Each row is a point. Examples show where two turns around zero, p and q, send a point. Where does a point land after both, in the order given? Backwards means that the second turn is done in reverse. Each puzzle has new turns, and all numbers are rounded.

Turn p:
0.39	-0.21 => 0.14	-0.42
0.10	-0.10 => 0.00	-0.14
-0.35	0.10 => -0.18	0.31
-0.14	0.22 => 0.05	0.26
Turn q:
0.08	0.37 => 0.35	0.14
0.17	-0.19 => -0.06	-0.25
-0.25	-0.18 => -0.29	0.10
Where do these land?
p, then q: -0.01	-0.35 => -0.34	0.07
q, then p: -0.19	0.38 => 0.41	0.13
p, then q: 0.20	0.18 => 0.15	-0.23
p, then q: 0.00	-0.21 => -0.21	0.03

Turn p:
0.03	-0.08	-0.20 => -0.07	-0.20	-0.06
0.06	0.36	0.03 => 0.29	0.12	-0.19
0.21	-0.51	0.14 => -0.17	-0.18	0.51
-0.18	0.18	0.31 => 0.04	0.40	-0.01
-0.13	0.05	-0.28 => -0.11	-0.13	-0.26
Turn q:
-0.21	-0.11	-0.25 => -0.29	-0.15	-0.10
0.47	-0.01	0.16 => 0.49	-0.07	0.03
-0.22	0.15	0.07 => -0.16	0.22	0.03
-0.18	0.01	-0.04 => -0.18	0.04	0.00
-0.36	-0.16	0.03 => -0.35	-0.02	0.19
0.51	0.12	0.03 => 0.50	-0.03	-0.15
Where do these land?
p, then q backwards: -0.31	0.20	0.21 => -0.13	0.40	0.04
q, then p: 0.33	-0.05	-0.23 => -0.04	-0.39	0.11
p, then q: 0.24	-0.11	0.26 => 0.25	0.15	0.23
q, then p: -0.27	-0.04	-0.24 => -0.31	0.06	-0.18

Turn p:
-0.01	0.01	-0.11 => -0.05	-0.09	-0.05
-0.14	-0.65	0.05 => 0.29	-0.34	0.50
0.07	0.15	0.46 => 0.10	0.47	0.09
0.26	0.17	-0.16 => 0.05	-0.01	-0.35
-0.09	0.19	-0.07 => -0.20	0.04	-0.09
-0.09	0.14	-0.17 => -0.20	-0.07	-0.11
Turn q:
-0.26	0.16	-0.14 => 0.08	0.08	-0.31
0.20	0.28	0.00 => 0.27	0.16	0.14
0.26	-0.10	0.33 => -0.16	0.08	0.39
-0.20	-0.35	-0.18 => -0.21	-0.33	-0.21
Where do these land?
q, then p: 0.39	-0.21	-0.08 => 0.33	0.12	0.28
q, then p: -0.39	-0.27	-0.21 => -0.14	-0.49	0.09
p, then q: 0.23	0.25	0.32 => 0.42	0.20	-0.02
q, then p: -0.07	0.13	-0.12 => 0.04	-0.08	-0.17
p, then q: -0.15	0.10	0.09 => -0.04	0.17	-0.11

Turn p:
-0.12	-0.24	0.55	0.17 => 0.37	-0.20	0.26	0.40
0.14	-0.30	-0.07	-0.05 => 0.23	-0.12	-0.07	-0.21
-0.17	0.29	-0.32	0.23 => -0.37	0.09	-0.33	0.13
0.18	0.34	-0.10	-0.11 => -0.19	0.35	0.03	-0.12
-0.03	-0.09	-0.06	-0.24 => -0.04	-0.11	0.11	-0.21
Turn q:
0.10	-0.05	0.23	0.15 => 0.20	0.11	0.15	-0.13
-0.04	-0.03	-0.89	0.12 => -0.27	0.14	-0.36	0.77
-0.15	-0.03	0.13	-0.10 => -0.07	-0.15	0.12	-0.10
0.02	0.23	0.24	-0.03 => -0.05	0.08	0.01	-0.32
0.17	-0.05	0.07	-0.25 => 0.14	-0.19	-0.17	-0.13
-0.10	-0.06	0.22	0.11 => 0.05	0.01	0.25	-0.10
Where do these land?
q, then p backwards: -0.18	0.12	-0.26	-0.08 => -0.24	0.19	-0.13	0.10
p, then q: -0.13	-0.03	-0.06	-0.28 => 0.00	-0.27	0.13	-0.09
p, then q: 0.07	-0.28	-0.04	0.35 => 0.20	0.14	-0.23	0.31
p, then q: -0.07	0.27	0.00	0.18 => -0.21	0.22	0.12	0.07
p, then q: -0.12	-0.03	0.80	-0.10 => 0.51	0.32	0.38	-0.41
p, then q: 0.24	0.03	-0.24	-0.16 => -0.19	-0.18	-0.25	-0.10
q, then p backwards: 0.19	-0.08	-0.20	0.09 => 0.08	0.01	0.07	0.28

Turn p:
0.44	0.08	0.08	0.17	0.30	-0.32 => 0.38	-0.50	-0.15	-0.05	-0.05	0.01
0.16	0.37	0.19	-0.21	0.30	0.22 => 0.32	0.03	0.12	-0.43	0.20	0.21
-0.25	-0.44	-0.06	0.37	-0.04	-0.22 => -0.20	-0.16	0.03	0.57	0.02	-0.22
-0.18	-0.02	-0.18	0.21	-0.23	0.11 => -0.08	0.26	-0.01	0.29	-0.13	0.04
-0.23	-0.01	-0.19	-0.18	0.04	0.03 => -0.22	0.14	-0.11	0.00	0.19	0.10
-0.10	-0.12	0.11	-0.09	-0.15	0.35 => -0.17	0.21	0.32	-0.06	-0.06	0.02
0.13	0.44	0.35	-0.24	-0.29	-0.24 => 0.27	0.18	-0.20	-0.47	-0.13	-0.39
0.02	-0.30	-0.29	-0.02	0.06	0.07 => -0.30	-0.14	0.00	0.15	-0.04	0.22
Turn q:
-0.25	-0.28	0.16	-0.08	0.14	-0.11 => -0.28	-0.25	0.08	-0.18	0.15	-0.03
0.26	-0.16	0.03	0.12	-0.21	0.02 => 0.18	-0.12	0.14	0.16	-0.04	0.25
0.18	-0.22	0.29	0.34	0.11	-0.08 => -0.04	0.00	0.41	0.08	0.26	0.23
-0.65	-0.03	-0.42	0.04	0.00	0.02 => -0.24	-0.18	-0.56	0.12	0.27	-0.33
0.29	-0.04	-0.46	0.03	0.00	0.04 => 0.52	-0.05	-0.14	0.05	0.08	-0.05
0.09	0.48	0.26	-0.26	-0.02	0.29 => -0.10	0.47	-0.08	-0.17	-0.42	0.11
0.09	0.25	0.14	-0.18	-0.01	-0.18 => -0.03	0.13	0.17	-0.05	-0.28	-0.17
Where do these land?
q, then p: 0.31	-0.33	0.27	0.16	-0.11	-0.05 => 0.05	-0.03	0.55	-0.06	-0.04	-0.05
p, then q: 0.05	0.31	-0.19	-0.09	-0.13	-0.20 => 0.32	0.00	-0.24	0.04	-0.10	-0.16
p, then q backwards: 0.06	0.18	-0.07	0.31	0.32	0.25 => 0.41	-0.18	-0.04	0.27	-0.11	0.13
q, then p: 0.05	-0.08	0.34	0.18	-0.22	0.16 => 0.07	0.29	0.35	0.11	0.02	0.06
q, then p: -0.02	0.31	-0.31	-0.16	0.34	0.22 => 0.06	-0.02	-0.50	-0.29	0.01	0.22
q, then p: -0.03	-0.02	-0.22	-0.25	-0.20	0.00 => -0.22	-0.07	-0.14	0.09	-0.26	0.02
q, then p: 0.01	-0.02	-0.12	0.39	0.22	0.17 => 0.29	-0.13	0.02	-0.02	0.23	0.30
q, then p: -0.09	-0.32	0.48	-0.40	-0.27	-0.41 => -0.50	0.13	0.36	0.09	-0.03	-0.58
p, then q: -0.34	-0.03	-0.18	-0.15	0.05	-0.14 => -0.05	0.12	-0.17	-0.06	0.27	-0.27

Turn p:
0.08	0.20	0.31	0.24	0.25	0.43 => -0.01	0.20	-0.31	0.37	-0.30	0.29
-0.27	-0.33	-0.14	0.37	-0.11	-0.05 => -0.22	-0.24	0.37	0.29	-0.03	-0.16
-0.04	-0.30	-0.36	0.14	-0.36	-0.26 => -0.09	-0.34	0.27	-0.02	0.17	-0.46
-0.04	-0.01	0.26	0.12	-0.08	-0.09 => -0.10	0.25	0.09	0.10	-0.02	-0.08
-0.21	-0.39	-0.11	-0.07	-0.17	-0.18 => 0.03	-0.15	0.46	-0.08	0.04	-0.18
0.04	0.05	-0.14	-0.39	0.02	0.02 => 0.20	-0.09	-0.06	-0.35	0.01	0.08
0.00	0.32	-0.11	-0.33	-0.14	-0.02 => -0.04	0.00	-0.21	-0.44	-0.02	0.00
0.11	0.37	0.28	0.17	0.54	0.11 => -0.07	0.29	-0.36	0.27	0.09	0.51
0.33	0.09	0.02	-0.24	0.04	0.03 => 0.29	0.09	-0.25	-0.13	0.08	-0.01
Turn q:
0.38	0.27	0.38	-0.25	-0.14	0.31 => 0.04	0.42	0.52	-0.19	-0.18	0.16
-0.23	0.43	0.04	-0.09	0.25	0.15 => -0.02	0.43	-0.28	0.07	-0.25	0.06
-0.12	-0.28	-0.18	-0.08	0.18	-0.32 => 0.03	-0.17	-0.26	0.08	0.40	0.00
-0.28	-0.18	0.08	0.40	-0.09	-0.14 => -0.30	-0.33	-0.08	0.27	-0.05	-0.15
-0.11	-0.25	0.00	0.10	-0.29	0.16 => -0.10	-0.36	0.11	-0.01	-0.14	0.16
0.37	-0.06	-0.13	0.05	0.40	0.03 => 0.47	0.12	0.07	0.17	0.16	-0.17
0.00	0.06	-0.20	-0.13	-0.30	-0.19 => -0.09	-0.12	-0.08	-0.39	0.07	-0.06
Where do these land?
q, then p: -0.18	0.31	-0.37	0.26	-0.10	0.14 => -0.01	-0.24	0.07	-0.28	0.11	-0.46
q, then p: 0.36	0.22	0.15	0.28	0.16	-0.01 => -0.21	0.38	-0.09	0.02	0.28	-0.16
q, then p: 0.10	0.02	0.25	-0.01	-0.37	-0.01 => -0.03	0.28	0.24	-0.15	-0.21	0.09
q, then p: 0.36	0.06	-0.10	-0.27	0.13	-0.10 => 0.20	0.18	-0.29	-0.10	0.19	0.19
q, then p: 0.00	-0.55	-0.23	-0.32	-0.10	0.10 => 0.56	-0.15	0.02	0.24	-0.21	0.19
p, then q: -0.29	0.13	-0.04	0.25	0.12	-0.17 => -0.16	-0.02	-0.20	0.29	-0.17	0.18
q, then p: -0.34	-0.18	0.34	-0.19	0.17	0.06 => -0.23	-0.18	-0.09	0.26	-0.34	0.23

Turn p:
0.21	0.08	-0.24	0.31	0.07	0.04	-0.28	-0.18 => 0.09	0.07	0.04	0.29	-0.03	-0.06	-0.23	-0.40
-0.52	-0.25	0.52	0.15	-0.05	0.16	0.27	-0.24 => -0.32	-0.45	0.44	-0.02	0.23	0.05	0.45	0.19
0.17	-0.19	0.17	0.12	-0.04	-0.12	-0.01	0.06 => 0.17	-0.15	0.03	0.12	-0.10	0.22	0.00	0.07
0.20	0.10	-0.05	-0.07	-0.30	0.07	-0.38	0.08 => -0.16	0.05	-0.17	0.02	-0.08	0.22	-0.43	-0.10
0.22	-0.38	-0.30	-0.43	0.28	-0.07	0.31	-0.16 => 0.50	-0.03	-0.29	-0.44	0.10	-0.04	0.31	-0.21
-0.34	-0.18	0.39	0.35	-0.10	-0.18	0.33	-0.11 => -0.05	-0.41	0.48	0.10	-0.10	-0.04	0.30	0.28
0.17	0.12	-0.02	-0.04	0.08	-0.05	-0.17	-0.14 => 0.12	0.14	0.05	0.01	0.11	0.05	-0.19	-0.13
-0.49	-0.03	-0.22	0.18	-0.09	0.03	-0.35	0.27 => -0.35	-0.24	-0.26	0.30	0.05	-0.37	-0.20	0.12
0.18	0.19	-0.15	-0.12	0.35	-0.12	-0.29	0.33 => 0.23	0.37	-0.33	0.22	0.14	-0.07	-0.21	0.13
0.14	0.23	0.00	-0.04	-0.06	0.32	0.35	0.04 => -0.19	0.33	0.05	-0.14	-0.20	0.10	0.28	-0.09
0.05	0.31	-0.10	-0.41	-0.15	-0.07	0.20	0.05 => -0.05	0.31	-0.05	-0.45	-0.11	-0.06	-0.08	0.14
Turn q:
0.04	-0.13	-0.18	-0.07	0.17	0.07	0.48	0.29 => 0.17	-0.50	-0.01	-0.14	0.12	-0.15	0.25	-0.11
-0.13	-0.31	0.19	0.31	-0.16	0.15	-0.16	-0.54 => -0.24	0.26	0.29	0.32	0.02	0.31	-0.22	-0.39
0.13	-0.02	0.01	-0.09	0.52	0.14	-0.14	0.33 => -0.11	-0.06	-0.19	-0.15	0.52	-0.19	0.16	0.20
-0.24	0.52	-0.11	0.07	-0.11	0.17	-0.24	0.01 => -0.36	0.13	-0.28	-0.06	-0.34	0.17	0.10	0.25
-0.01	0.37	-0.18	-0.14	-0.07	-0.10	0.33	-0.50 => 0.14	0.22	-0.07	-0.30	-0.46	0.07	0.22	-0.38
0.01	-0.26	0.18	-0.09	-0.12	0.21	-0.29	0.14 => -0.14	-0.05	0.17	0.02	0.23	0.12	-0.32	0.21
0.20	0.34	-0.03	0.07	-0.08	0.01	0.27	0.01 => 0.08	0.01	0.11	-0.12	-0.26	-0.04	0.37	0.07
-0.05	-0.18	0.32	-0.02	-0.02	-0.17	0.03	0.23 => 0.01	-0.11	0.17	0.13	0.07	-0.33	-0.20	0.09
0.04	-0.33	-0.20	-0.04	-0.12	-0.48	-0.28	0.03 => 0.45	0.10	-0.19	0.31	0.10	0.02	-0.34	0.05
Where do these land?
p, then q: -0.14	0.03	0.05	0.02	-0.05	0.10	-0.44	0.17 => -0.21	-0.02	-0.33	0.26	0.16	0.11	-0.01	0.02
q, then p: -0.18	0.13	0.06	-0.12	0.18	0.15	0.06	-0.25 => -0.11	-0.02	0.10	-0.30	0.19	-0.20	-0.06	-0.04
p, then q: 1.21	-0.20	-0.12	0.06	-0.13	0.25	0.08	0.05 => -0.13	0.21	0.45	-0.40	-0.29	0.99	0.35	-0.01
p, then q backwards: -0.15	-0.25	0.10	0.11	0.08	0.16	-0.03	0.14 => -0.06	-0.01	-0.16	0.26	0.11	0.10	0.03	0.20
q, then p backwards: 0.00	0.14	0.04	0.12	0.23	-0.52	0.10	-0.03 => -0.01	0.08	-0.43	0.15	0.35	-0.05	0.12	0.15
q, then p backwards: -0.29	-0.03	0.14	-0.23	-0.06	-0.58	0.11	-0.32 => 0.26	0.24	-0.64	0.14	-0.04	-0.21	-0.11	-0.06
q, then p: -0.20	-0.06	-0.32	-0.05	0.01	0.17	-0.10	0.13 => -0.07	-0.12	-0.32	0.03	0.05	-0.11	0.12	-0.23
q, then p: -0.16	0.15	0.08	-0.11	-0.06	0.09	0.12	0.23 => 0.00	-0.25	-0.17	-0.12	-0.03	-0.03	-0.04	0.18
q, then p: -0.08	0.09	-0.04	0.21	-0.20	0.17	0.10	-0.13 => -0.29	-0.15	0.13	-0.05	-0.08	0.07	0.13	-0.05

Turn p:
0.04	-0.32	-0.35	0.03	-0.29	0.00	0.35	0.03	-0.21 => 0.14	0.11	0.05	0.23	-0.40	0.12	-0.02	-0.42	-0.20
0.17	0.11	-0.25	-0.08	-0.25	-0.08	0.02	-0.24	-0.33 => 0.06	0.23	-0.03	-0.02	-0.11	0.08	-0.26	-0.05	-0.45
0.18	-0.49	0.01	-0.23	-0.09	-0.07	0.10	-0.32	0.38 => 0.47	-0.02	0.00	0.14	0.22	-0.06	-0.28	-0.41	0.24
0.03	0.23	0.13	-0.05	0.51	0.02	-0.39	0.47	0.00 => -0.13	-0.08	-0.31	-0.30	0.10	0.19	0.38	0.48	0.27
-0.08	0.01	0.14	-0.18	-0.24	-0.16	0.19	-0.03	0.06 => 0.21	0.06	0.21	0.01	0.05	-0.24	0.08	-0.09	-0.12
-0.24	-0.08	0.02	0.15	0.09	0.06	-0.21	-0.14	-0.29 => -0.20	-0.37	-0.11	-0.04	-0.03	0.06	-0.09	0.02	-0.21
0.15	0.03	-0.07	0.15	0.01	0.12	0.22	-0.18	0.11 => -0.08	0.15	0.10	0.27	0.03	0.05	-0.18	-0.04	0.09
-0.16	0.40	0.34	-0.08	0.59	0.24	-0.08	0.40	-0.14 => -0.31	-0.16	0.00	-0.09	0.28	0.26	0.57	0.53	0.10
-0.01	-0.11	-0.09	0.12	-0.04	-0.36	0.16	-0.15	0.27 => 0.16	0.07	-0.13	0.26	-0.05	-0.37	-0.12	-0.10	0.10
-0.19	0.04	-0.40	0.01	-0.51	0.12	-0.04	-0.20	0.08 => -0.23	0.22	0.07	-0.17	-0.13	-0.19	-0.24	-0.48	-0.20
0.11	0.18	0.51	0.19	0.20	0.11	-0.32	0.38	0.07 => -0.09	-0.22	0.15	-0.29	0.00	0.07	0.15	0.56	0.38
Turn q:
0.12	-0.03	0.18	0.03	-0.35	-0.40	-0.12	-0.07	-0.21 => 0.08	-0.32	-0.30	0.08	-0.17	-0.35	-0.14	-0.12	-0.01
0.03	-0.07	0.27	0.10	0.09	-0.31	0.20	-0.27	-0.20 => -0.24	-0.31	0.06	-0.13	-0.31	-0.22	0.04	-0.05	-0.14
0.04	-0.02	0.51	0.16	0.12	-0.31	-0.11	-0.17	-0.16 => -0.09	-0.19	0.03	-0.15	-0.42	-0.20	-0.18	-0.32	-0.21
-0.09	-0.30	-0.34	0.00	-0.10	0.53	-0.01	-0.01	0.30 => 0.22	0.26	0.18	0.32	0.04	0.37	0.19	0.32	0.26
-0.23	-0.02	0.18	-0.59	0.06	0.02	0.29	0.17	-0.30 => -0.08	0.22	-0.01	-0.52	0.01	-0.37	-0.08	0.39	0.13
0.30	-0.11	-0.14	-0.01	0.09	0.06	-0.07	0.31	0.19 => 0.16	0.12	0.25	0.23	0.32	-0.07	-0.06	-0.08	-0.02
0.00	0.08	-0.37	0.47	-0.06	0.33	-0.04	0.19	0.01 => -0.15	0.00	0.00	0.39	0.26	0.48	-0.17	0.04	0.09
-0.03	0.22	0.10	-0.15	0.08	-0.41	-0.03	-0.43	-0.18 => -0.12	-0.30	-0.22	-0.36	-0.17	-0.18	0.25	-0.26	-0.02
-0.33	0.00	0.28	-0.13	0.09	-0.66	0.05	-0.03	-0.06 => -0.29	0.11	-0.29	-0.19	-0.29	-0.50	0.12	-0.18	-0.24
-0.07	0.16	-0.07	-0.07	-0.09	0.52	-0.11	0.21	0.29 => 0.32	0.32	0.01	0.01	0.20	0.41	-0.09	0.17	-0.01
0.19	0.14	-0.22	0.16	-0.06	0.23	0.19	0.01	0.27 => 0.09	-0.10	0.11	0.18	0.28	0.31	0.12	0.15	-0.16
0.08	-0.05	-0.38	0.04	0.14	0.40	-0.24	0.10	0.04 => 0.08	0.17	0.19	0.16	0.27	0.34	0.00	-0.07	0.34
Where do these land?
p, then q: 0.00	-0.32	0.11	0.37	-0.33	-0.22	-0.11	0.08	0.02 => 0.37	-0.12	-0.22	0.32	-0.18	-0.30	0.02	-0.04	0.02
q, then p: 0.00	-0.16	0.22	0.07	-0.23	-0.18	-0.09	-0.15	0.19 => 0.11	0.11	0.08	0.04	-0.34	-0.03	-0.25	-0.02	-0.14
p, then q: -0.19	-0.12	0.06	-0.36	0.31	0.08	0.19	0.08	0.01 => -0.25	-0.14	0.42	-0.04	0.02	0.10	0.15	0.18	-0.08
q, then p: -0.09	0.14	-0.29	-0.35	0.04	-0.04	0.32	0.03	-0.20 => 0.09	0.06	-0.22	0.10	0.14	-0.06	0.52	-0.08	0.10
q, then p: 0.05	0.00	-0.10	-0.10	0.24	0.28	0.41	-0.25	-0.20 => 0.17	-0.21	0.27	-0.08	0.15	0.04	0.45	-0.14	0.19
q, then p: 0.14	0.02	-0.24	-0.46	0.28	0.00	0.03	-0.28	-0.25 => 0.37	0.07	0.05	0.20	0.41	-0.16	0.26	-0.16	0.20
p, then q backwards: 0.01	0.06	0.18	0.41	0.00	-0.30	-0.16	-0.01	0.38 => 0.00	-0.35	0.00	-0.23	-0.24	-0.12	0.06	0.12	-0.44
p, then q: -0.02	-0.22	0.28	0.52	-0.17	-0.11	-0.51	0.16	0.00 => 0.45	0.33	-0.19	0.37	-0.11	-0.44	0.07	0.08	0.14
q, then p: 0.33	0.06	0.44	0.35	-0.31	-0.11	-0.24	0.31	0.03 => 0.03	-0.22	-0.29	-0.26	-0.26	0.18	-0.58	0.19	-0.13
p, then q: -0.16	0.14	-0.29	-0.12	0.33	-0.05	0.19	-0.02	-0.11 => -0.45	-0.10	-0.01	0.02	0.14	0.23	0.04	0.13	0.06
p, then q: 0.23	-0.17	-0.36	-0.24	0.09	0.24	0.11	0.06	0.09 => 0.12	-0.17	0.08	-0.15	0.09	0.49	0.18	0.04	0.01
p, then q: -0.30	0.56	-0.01	-0.09	-0.26	0.42	-0.16	0.00	0.03 => -0.21	0.36	-0.20	-0.62	-0.24	-0.11	0.01	0.09	-0.03
